Each wall is flat, endless, passes through zero and stands at right angles to its row. A trip goes straight from one point to another. List the walls that it crosses, first one first.

Walls:
(1): [ 31 -14]
(2): [ 53 -30]
(3): [37 15]
(4): [-22 -11]
(5): [-25 -37]
(6): [-4 30]
(7): [-19 -92]
(8): [-41  25]
Trips:
[-49 -10] to [-14  -8] -> none
[79 32] to [ 37 -52] -> 6, 7, 5

Walls:
(1): [ -1   3  30  11  18 -21]
(2): [ -2   6  42  -3 -28  17]
(3): [-33  11 -33  20  25  48]
(4): [ 23  21 -24  59 -59  13]
(5): [-68   3   7 -10  31   0]
Trips:
[ -2   3 -41  11 -48 -26] to [ 72   0  -3 -34  59 -13] -> 4, 1
[-17  -2   0 -42  -5 -39] to [-43 -41  30  -2 -35  84] -> 2, 1, 3, 4
[-40 -13 -56 -39  44  17] to [  3  -9  62  43  -6 -11] -> 1, 2, 3, 4, 5
[  9   5 -22   2  60   1] to [-12 -68  -4  13  38 -27] -> 3
[-33 -31   3  45  -5  36] to [-18  39  19  71  24   2] -> 1
[ -2  16 -23 -93  16  35] to [-14  26  61  38  29 -46] -> 2, 1, 3
[-44  36 -63 -52 -47  -8] to [ 20  35  56  16  10 -32] -> 3, 2, 1, 5, 4
[-13  17   5  57  -1   9] to [ 32 -66  13  37 -21  62] -> 5, 1

Walls:
(1): [ 32  27  74 -59  50 -80  39  46  -8  29 -33]
(2): [-18   6 -15  60  23  59 -35 -24  28  24  10]
(3): [ 83  31  28  63  29  -1  71 -29   4 -28  37]
(4): [-23 -57  31 -55  -6  -3  49  25  47 -40 -40]
(5): [ 50 -61 -11  37  46  -7  14 -12  11 -21  -5]
(6): [ 64  22 -66 -37 -43 -23 -32  23  15 -29 -38]
Trips:
[-20   9   3   4 -26 -41  12  22 -67  65  55] to [-20  20 -33 -46 -56  49 -31 -14   1  39 -45] -> 1, 6, 2
[ 28 -28 -68 -53 -78  33  28 -10  33  -1 -45] to [  6  64  13  12   3  27 -35  10  48  48 -26] -> 2, 4, 1
[ 26   4  40  -6   3 -18   5 -21 -61 -50  16] to [ -3  -8  46  35  -2  53 -14  66  19   5  45] -> 2, 1, 5
[ 33  51   6 -26  -1  32  22  35 -41 -72  -2] to [-15 -61 -38  69  44   3  22   9 -26  30   7] -> 5, 4, 1, 6, 2
[ 16 -27  42  11  16   3  38 -14  -3 -12   4] to [-10  -4 -31 -33  18  43  -3 -36  58  46 -21] -> 2, 1, 3, 5, 6
[ -1  42 -32   5  -1 -42 -30  26  -9   7 -59] to [-59 -41 -20  18  21 -58 -29  -8   8  41  18] -> 2, 6, 5, 1

Walls:
(1): [-17 -32  -3  22  66  33  18  -3   4 -39  15  65   8  25  21 -12 -39 -31
  17 -42]
(2): [ 10 -25  56  13  24  15   5 -12  12 -39  11  10  31  18  23 -74 -25   7
  25  15]
(3): [-25   3 -21  28 -10  43   9 -13 -11 -28  23 -17 -15  15 -55   8  11   9
  -5 -78]
(4): [-44 -27  26 -18 -22   5 -67  67   8  32 -27  -3 -34 -67  20  37 -13  41
 -39  19]
(5): [-36  19 -29 -35 -19 -16 -16  20 -24  30  37  -5  12  43 -50  10  -2  10
 -12  71]
(6): [-23 -19  11   0 -48  24 -67   2  18   1  55  10 -21  46  29 -29  -2  13
  20 -14]
Trips:
[ 21  -9  28  -1  13  64 -10 -16  16  66 -38 -21  56 -68  41 -15 -26 -29
  14 -48] to [ -1  43 -60 -16   7  35 -12   2   0 -27  77 102  28   7   7 -71 -29  32
 -47  39] -> 6, 4, 5
[  0 -27  -8 -23  30  20   2 -36  61  -9  51 -72 -53   0  -4  41   0  17
   2 -21] to [ 13   4 -51 -43 -58  76   2  -5  61   8  12  49   9  30  40  37   5 -52
  40  43] -> 4, 1, 5, 3
[-81   5  75  -5  -1 -56 -17  50  10  68  89 -56 -70  -8   4  41  38   6
  -5 -13] to [ 16  25  50  -1 -37   5 -61  11  -8  28  12 -42 -49  -2   5 -37  21 -38
   6  28] -> 3, 2
[-46 -14 -62  55  -6  50  12  24  47  23 -28 -27 -18  21  11  21  11 -28
  39  48] to [ 64  -3 -17 -22  13  27 -76 -15  19  74 -11  19  -3 -30  13   9   8 -25
  62 -28] -> 3, 5, 1
[ 33 -16 -11  -9  29  -6 -30  30  49   8  42 -76  23   8  11  13  26  16
 -47  33] to [-11  -9  16 -42   0 -26 -12  34 -14  15  20  16  11 -81 -13  -8 -22 -32
 -53  -4] -> 6
[ 61 -14  39   0   5 -77  28 -19   0  62 -25 -30 -33   3  29 -32  30   3
  35  51] to [-13  19 -30  31 -21  11  -7 -69 -54 -10   7 -20 -37 -29  61  25  24  37
 -24   8] -> 2, 4, 6, 3
[-53   1  39  22  89  15 -15  50  62  53   6  33 -23  50 -38  31  92  62
  42  32] to [-27   1 -30  28 -36  93  -6  17 -40 -25   2  14  50 -13 -66 -34 -23  30
  27 -57] -> 3, 2, 4, 5

Walls:
(1): [-42  47  23 -14  42  -9 -50  32 -48 -13  58 -31 -49   9 -14  11  -7  31
  48 -20  87 -54  22 -13  45  -4  29 -11  15 -19 -23 -62  13  25 -17 -42
   5 -15  19  -3 -22  19  17  40  34  53 -23 -10]
(2): [ -5  59  16 -21 -34  13  27 -26 -70  25  39 -16  36  21 -72 -61   3 -25
  26  -7 -26  85  25  18   7 -63 -14  25  31   0 -20 -22 -22 -36 -32  27
 -57  -3 -29  17  27  14  38   8  34  25 -19 -10]
(3): [ 43 -44   6 -30  19  47 -34  14  32   0 -17  29  30   5  51  19 -40  75
   6  41  11 108 -41 -19 -19  75 -31 -69 -22 -29  44 -41  -5  41  10 -49
  33  -6  32  -5  -4 -76 -36  -8  34  48  29 -56]
(4): [-26 -11  17 -53  11 -30 -32   2 -39 -17  54  12 -65 -80 -59  11  19  40
  75 -13 -45   2 -20  16  38  12   0 -45  12  31  19 -46  77  19  20 -47
  43  16 -59   2 -10 -55 -30  25  14  57   8 -23]
(5): [ 37 -15 -42   1 -18  32 -52  64   4 -33 -14   8 -65 -33  -8 -11 -39 -22
  34   7  24  -5   3 -52  -3  29   0   5  13 -79   5  34  -8 -21 -34  32
  31  22 -34  -5  42  16 -24  12  33 -20 -27 -53]
(6): [-95   9 -39  65  45 -28  13 -40  50  99 -36  51 -33 -38 -22 -38  24  32
 -12 -78 -13 -67   6  -5 -28 -15 -35 -48   3 -22  20 -17   1 -34  20  28
  18 -11  72  -3 -58  69  -9  66 -29   4  19  28]
(7): [-12 -10 -36  50   5  12 -38   6  -4 -24 -15 -37  62 -41  -7   3   8  33
 -38  31 -51 -32  -1  37   7  26  38  -8  54 -51  18 -53   2   0 -50  23
 -39 -54  -6   9 -54   0  19  37 -20 -35 -50  25]
Trips:
[-36  12  32 -20 -12  35 -60  13  25  43   7  18 -35 -56  12   5 -34   1
 -27  12   6 -43   8  -1 -29 -47  -2 -16   8  42  23  21 -16   7  27  -1
 -41 -27  30  -2 -47  72  58  17  33   0   8   9] to [ 11 -28 -22  33 -61  59  20 -34  71  24  -5  46 -43  10 -16 -44  17 -26
 -35 -21  44  14  16  12  -8 -34  23  19  14  50 -37  -6  35 -36  16 -45
  34  53   7  48  -2 -71   5  -9  36 -23 -85   2] -> 7, 1, 2, 5
[ -6  12  51  39  66  -6 -22 -21  -6  78  -1   5   1  -1  69   2 -25   3
  26 -26 -52  13  -5  26 -43 -46  36 -16 -12  27   5  -2  -1   3 -33  82
 -52 -30  59  47 -25 -65  34  66   3  -4  40 -60] to [-36 -20  -3  25  29  20 -11  30  29  51 -13 -20 -12   3 -55  -1 -10  73
   9  61  -9  -1 -12  31 -11  14  34 -42 -36  24 -40 -58  39  28  22   6
 -28  22   7  28 -43  19  26 100 -23  15 -29 -31] -> 1, 4, 2
[ 22  37 -69  21 -34  44 -51   1  18  32 -15  28 -10 -18   2  71  27  10
 -56  14   3  11 -76  16 -33 -16  -5  73  46 -46 -58 -37 -41 -28 -10   2
 -38 -17 -14 -53 -38 -47  41  18 -29  -6 -16 -42] to [ 52  27   5   1 -57  40  21   8   0 -12 -56   7 -61   3  94 -51 -29 -25
 -28  96  66  29  12  35   7  31 -34 -39  -8  11  45  20 -51  14 -36  13
 -65  30  13  -9  22 -11  -7  -1  24  15  22  70] -> 2, 7
[-60 -40  30 -44 -25  -8 -60  24  -6  27 -30   5 -28 -17 -37 -41   6 -45
  49 -25  14  11 -10  73 -31  27  -4   7 -27  -5  27  37  12 -21 -22  -7
  16  18  19 -38  27  14  12 -34  18   6 -24 -68] to [ -5   5   5  29  -3  -4   9  -4 -69  31  17   2  13  23  -4 -65   9  38
  24 -33  -1  25 -70  -1 -23  27  46  12 -27  23   0  18  27   6  17 -26
 -30  13 -17 -52   0  10  -9  -3  21  30 -24  61] -> 3, 5
